Each row is a point. Each copy is the shape, with its points in the same order, stretched, turned, moved and blurred by noise. Some copies are also mirrored. Which?

Shape:
[[ 0.33 -0.20  0.05]
 [ 0.36  0.49  0.38]
 [-0.47  0.45 -0.47]
 [ 0.19 -0.23 -0.37]
 [ 0.21 -0.12 -0.49]
 [-0.57 -0.22 -0.53]
 [-0.12  0.15  0.14]
 [-0.34  0.30  0.07]]
Copy 1 (8 x 3):
[[ 0.17 -0.38  0.20]
 [ 0.15  0.09  1.07]
 [-0.03  1.24 -0.01]
 [ 0.49  0.04 -0.09]
 [ 0.55  0.23 -0.08]
 [-0.06  0.67 -0.61]
 [-0.20  0.30  0.37]
 [-0.29  0.64  0.11]]
Copy 1 is: only turned
Copy 2 (8 x 3):
[[ 0.35 -0.17  0.50]
 [ 0.34 -0.38 -0.28]
 [-0.37  0.82 -0.27]
 [ 0.29  0.33  0.54]
 [ 0.33  0.44  0.45]
 [-0.49  0.85  0.45]
 [-0.13  0.01  0.04]
 [-0.36  0.20 -0.14]]
Copy 2 is: mirrored
Copy 3 (8 x 3):
[[-0.36 -0.10  0.10]
 [ 0.13 -0.38 -0.43]
 [ 0.20  0.74 -0.62]
 [-0.58  0.27 -0.15]
 [-0.68  0.24 -0.36]
 [-0.18  0.99 -0.02]
 [ 0.10  0.11 -0.04]
 [ 0.24  0.35 -0.18]]
Copy 3 is: only turned
Copy 4 (8 x 3):
[[ 0.42  0.12 -0.15]
 [ 0.14 -0.45 -0.42]
 [-0.58  0.31 -0.37]
 [ 0.20  0.40 -0.19]
 [ 0.21  0.41 -0.33]
 [-0.33  0.66  0.06]
 [-0.04 -0.07  0.04]
 [-0.34 -0.09 -0.01]]
Copy 4 is: mirrored

Shape (6 x 3):
[[ 0.44 -0.72 -0.11]
 [-0.24 -0.32  0.56]
 [-0.59 -0.44 -0.11]
 [-0.09  0.32  0.26]
 [ 0.23  0.32 -0.34]
 [ 0.13 -0.14 -0.38]]
Copy 1, 6 rows:
[[-0.02 -0.70  0.30]
 [-0.57 -0.10 -0.12]
 [ 0.02 -0.47 -0.63]
 [-0.07  0.19 -0.34]
 [ 0.62 -0.03 -0.22]
 [ 0.48 -0.33 -0.26]]
Copy 1 is: only turned
Copy 2, 6 rows:
[[ 0.44  0.70 -0.07]
 [ 0.36 -0.24  0.89]
 [-0.13  0.27  0.79]
 [ 0.00 -0.33  0.19]
 [-0.19  0.21 -0.55]
 [-0.07  0.50 -0.27]]
Copy 2 is: mirrored

Shape:
[[ 0.01 -0.22 -0.07  0.05]
 [ 0.28  0.27 -0.17  0.48]
 [-0.52 -0.13 -0.88 -0.34]
 [-0.45  0.61 -0.28 -0.37]
 [ 0.37  0.28 -0.04  0.31]
 [-0.15 -0.62 -0.21 -0.10]
 [ 0.44  0.09  0.10 -0.47]]
Copy 1:
[[ 0.09  0.00  0.03 -0.16]
 [-0.38  0.78  0.49 -0.34]
 [ 0.07 -0.97  0.34  0.38]
 [-0.60 -0.02 -0.01  0.58]
 [-0.22  0.86  0.42 -0.30]
 [ 0.40 -0.75 -0.05 -0.19]
 [ 0.43  0.59  0.16  0.05]]
Copy 1 is: only turned
Copy 2:
[[ 0.33 -0.18 -0.06 -0.03]
 [ 0.32 -0.19 -0.56  0.12]
 [ 0.71 -0.52 -0.02 -0.75]
 [ 0.22 -0.01 -0.32 -0.67]
 [ 0.29 -0.05 -0.44  0.07]
 [ 0.35 -0.24  0.21 -0.09]
 [ 0.55  0.34 -0.05 -0.34]]
Copy 2 is: only turned

Shape:
[[-0.31 -0.52 -0.38  0.00 -0.07 -0.16]
 [-0.15  0.19 -0.62  0.13 -0.36  0.40]
 [ 0.14 -0.06 -0.35  0.15 -0.24  0.26]
 [ 0.18  0.03  0.89 -0.69 -0.58  0.06]
 [ 0.15 -0.02 -0.94  0.70  0.22  0.16]
 [-0.17 -0.40 -0.20  0.07  0.12  0.61]
 [-0.41  0.26 -0.73 -0.06 -0.08  0.56]
 [-0.37 -0.09 -0.03  0.40  0.04  0.42]
 [-0.13 -0.39 -0.14 -0.14 -0.19  0.14]
 [ 0.53 -0.03  0.49 -0.16 -0.52 -0.44]
 [-0.50 -0.16 -0.21  0.29 -0.13  0.03]
 [-0.08  0.09  0.60 -0.51  0.18 -0.09]]
Copy 1:
[[-0.47  0.46 -0.31 -0.16  0.07  0.31]
 [ 0.10  0.45 -0.34  0.10 -0.38  0.63]
 [ 0.08  0.10 -0.36  0.02 -0.20  0.31]
 [ 0.27 -0.50 -0.38 -0.43 -0.68 -1.22]
 [ 0.07  0.33  0.00  0.30  0.33  1.06]
 [-0.28  0.17  0.24  0.11 -0.37  0.67]
 [ 0.07  0.56  0.12  0.00 -0.43  1.01]
 [-0.20  0.58  0.20  0.34 -0.33  0.51]
 [-0.26  0.18 -0.30 -0.13 -0.21  0.19]
 [ 0.30 -0.51 -0.77 -0.28  0.05 -1.19]
 [-0.33  0.74 -0.17  0.12 -0.17  0.37]
 [ 0.29 -0.27  0.35 -0.51 -0.25 -0.54]]
Copy 1 is: only turned
Copy 2 (12 x 6):
[[ 0.74  0.15  0.23  0.02  0.20  0.01]
 [ 0.37 -0.79  0.28 -0.41  0.02 -0.17]
 [ 0.40 -0.49  0.29 -0.21 -0.25  0.06]
 [-0.91  0.38  0.21  0.33 -0.49 -0.55]
 [ 1.16 -0.70 -0.05 -0.52 -0.08  0.36]
 [ 0.17 -0.14  0.44 -0.08  0.11  0.44]
 [ 0.29 -0.67  0.35 -0.55  0.38 -0.11]
 [ 0.16 -0.43  0.10  0.21 -0.02  0.32]
 [ 0.21 -0.03  0.39 -0.03  0.03 -0.10]
 [-0.11  0.18 -0.15  0.30 -0.72 -0.56]
 [ 0.38 -0.29  0.05  0.18  0.18 -0.04]
 [-0.35  0.69 -0.22  0.12 -0.07 -0.30]]
Copy 2 is: only turned
Copy 3 (12 x 6):
[[-0.21 -0.35 -0.03 -0.09  0.00  0.10]
 [-0.43  0.18 -0.47  0.27  0.41  0.51]
 [-0.18  0.17 -0.48 -0.01  0.43  0.26]
 [-0.26  0.84 -0.18 -0.16 -0.04 -0.69]
 [ 0.13 -0.42 -0.55  0.36  0.80  0.78]
 [-0.21  0.25  0.03 -0.47  0.46  0.43]
 [-0.33  0.18 -0.21  0.41  0.35  0.87]
 [-0.43  0.21  0.15 -0.16  0.73  0.32]
 [-0.23  0.01 -0.12 -0.23  0.21  0.09]
 [-0.03  0.11 -0.71 -0.01  0.22 -0.78]
 [-0.42 -0.20  0.05  0.19  0.46  0.29]
 [ 0.17  0.51  0.20  0.26 -0.06 -0.45]]
Copy 3 is: mirrored
Copy 4:
[[-0.59  0.17  0.11 -0.55  0.04  0.55]
 [ 0.07 -0.03 -0.12  0.06  0.08  0.61]
 [ 0.04 -0.10 -0.09 -0.12  0.00  0.22]
 [-0.28  0.20 -0.60  0.97 -0.63 -0.54]
 [ 0.29 -0.16  0.41 -0.62  0.46  0.44]
 [ 0.05  0.22  0.21 -0.36 -0.28  0.76]
 [ 0.18  0.27 -0.14 -0.07  0.28  0.95]
 [-0.12 -0.03  0.46  0.12 -0.09  0.70]
 [-0.38  0.14 -0.11 -0.22 -0.20  0.38]
 [-0.25 -0.10 -0.44  0.41 -0.28 -0.91]
 [-0.49  0.07  0.35 -0.01  0.15  0.68]
 [-0.17  0.69 -0.03  0.50 -0.18 -0.38]]
Copy 4 is: only turned

Shape (10 x 6):
[[-0.63 -0.18  0.20  0.10 -0.24  0.66]
 [-0.29 -0.34 -0.60 -0.43  0.80  0.21]
 [-0.29 -0.26 -0.50 -0.57  0.08  0.28]
 [ 0.20  0.41 -0.76  0.00  0.51  0.03]
 [ 0.27  0.12 -0.49  0.36 -0.09 -0.26]
 [ 0.26  0.23  0.21  0.39 -0.23 -0.45]
 [ 0.53  0.16 -0.15  0.65  0.07 -0.29]
 [ 0.57  0.04  0.05  0.36 -0.15 -0.19]
 [ 0.17  0.31  0.26 -0.05 -0.04 -0.39]
 [ 0.08  0.12 -0.49  0.68  0.07 -0.45]]
Copy 1, 10 rows:
[[ 0.70 -0.35 -0.24  0.09 -0.21 -0.31]
 [ 0.36 -0.13  0.20 -0.09  0.97  0.55]
 [ 0.28 -0.48  0.16 -0.03  0.74 -0.01]
 [ 0.14  0.01  0.02 -0.85  0.70  0.21]
 [-0.27  0.14 -0.24 -0.51  0.25 -0.30]
 [-0.44  0.21 -0.24 -0.43 -0.43 -0.32]
 [-0.30  0.59 -0.24 -0.59 -0.06 -0.27]
 [-0.30  0.51 -0.06 -0.39 -0.15 -0.43]
 [-0.40 -0.01  0.00 -0.46 -0.32 -0.05]
 [-0.31  0.19 -0.48 -0.52  0.17 -0.14]]
Copy 1 is: only turned
Copy 2, 10 rows:
[[ 0.49  0.24 -1.06  0.28  0.17  0.56]
 [-0.20  0.54 -0.33  0.77 -0.19 -0.49]
 [ 0.45  0.28 -0.66  0.59  0.44 -0.22]
 [-0.30  0.53  0.77  0.47 -0.16 -0.29]
 [ 0.17  0.24  0.48  0.06 -0.31 -0.26]
 [-0.10 -0.16  0.52 -0.60  0.02 -0.20]
 [-0.20  0.05  0.83 -0.17 -0.45 -0.17]
 [-0.03 -0.25  0.59 -0.27  0.05 -0.16]
 [-0.18 -0.11  0.52 -0.57  0.35 -0.22]
 [ 0.00  0.36  0.46 -0.03 -0.72 -0.28]]
Copy 2 is: only turned
Copy 3, 10 rows:
[[ 0.01  0.49 -0.22  0.36 -0.39  0.61]
 [ 0.71 -0.72  0.17  0.05 -0.33  0.41]
 [ 0.46 -0.12  0.21 -0.20 -0.27 -0.03]
 [ 0.52 -1.21 -0.47 -0.50 -0.26  0.13]
 [-0.28 -0.48  0.01 -0.73  0.02  0.13]
 [-0.79 -0.08 -0.08 -0.29  0.13 -0.09]
 [-0.45 -0.48 -0.21 -0.33  0.33  0.33]
 [-0.52 -0.11 -0.18 -0.27  0.46  0.17]
 [-0.44 -0.33 -0.03 -0.11  0.16 -0.34]
 [-0.43 -0.66 -0.01 -0.52 -0.14  0.40]]
Copy 3 is: mirrored
